Each point is reached from the start by the listed moves, each made once or not at all, plus a little noise. Is the number of moves made odd or even? Then give how often each move was made.

Moves:
(1): [ 30  27 -11 -22]
(2): [-27  50 -12  41]
Start: [-3  1 -5 10]
Points:
[-30  53 -17  51] -> odd (0, 1)
[-3  2 -5 10] -> even (0, 0)

Moves:
(1): [ 57 -14 -18  -8 -17  24  -4  -9   7  24 -17]
(2): [  5  21   9  30  -2  -3 -19  -6  -7  20 -11]
(3): [ 25 -17  40 -20  -4   1 -27  16   7  -4  15]
(4): [  5 -26   5  24   4  14   2   7  15  -6 -15]
(5): [  4 -15 -13  -5  58  25  -1  -6 -22   3  15]
(6): [-24  -5  23 -21  -3  26  20  12   9  11 -12]
(7): [ 22   0  21   1   6  -3  26 -19   7  16   6]
(8): [ 14  10  -5   1  16 -10  14  51  -3   6 -21]
(9): [ -1  21 -17   1  15   9  -3   3  27  -7   6]
Start: [-15 -21 -22  10   1  14  10 -25   9  -3   7]
Points:
[ 17 -17  30  21  -5  12 -36 -14  12  13  10] -> even (0, 1, 1, 0, 0, 0, 0, 0, 0)
[-11 -68  47  -6  -2  53   5  10  42   1  -4] -> odd (0, 0, 1, 1, 0, 1, 0, 0, 0)
[ 43 -56  21 -39 -21  67   0  -7  33  27  -7] -> odd (1, 0, 1, 0, 0, 1, 0, 0, 0)
[ 46 -30 -36  32  72  99  18  28  36  48 -48] -> odd (1, 1, 0, 1, 1, 1, 0, 1, 1)
[  3 -15 -36  36  34  26  22  35  48  -8 -23] -> odd (0, 0, 0, 1, 0, 0, 0, 1, 1)
[ 81 -37 -35  -3  65  50  43  -8  -3  45 -10] -> even (1, 0, 0, 0, 1, 0, 1, 1, 0)
[ 41 -32  36  17  58  34 -12 -41  -7  33  29] -> even (0, 1, 1, 0, 1, 0, 1, 0, 0)
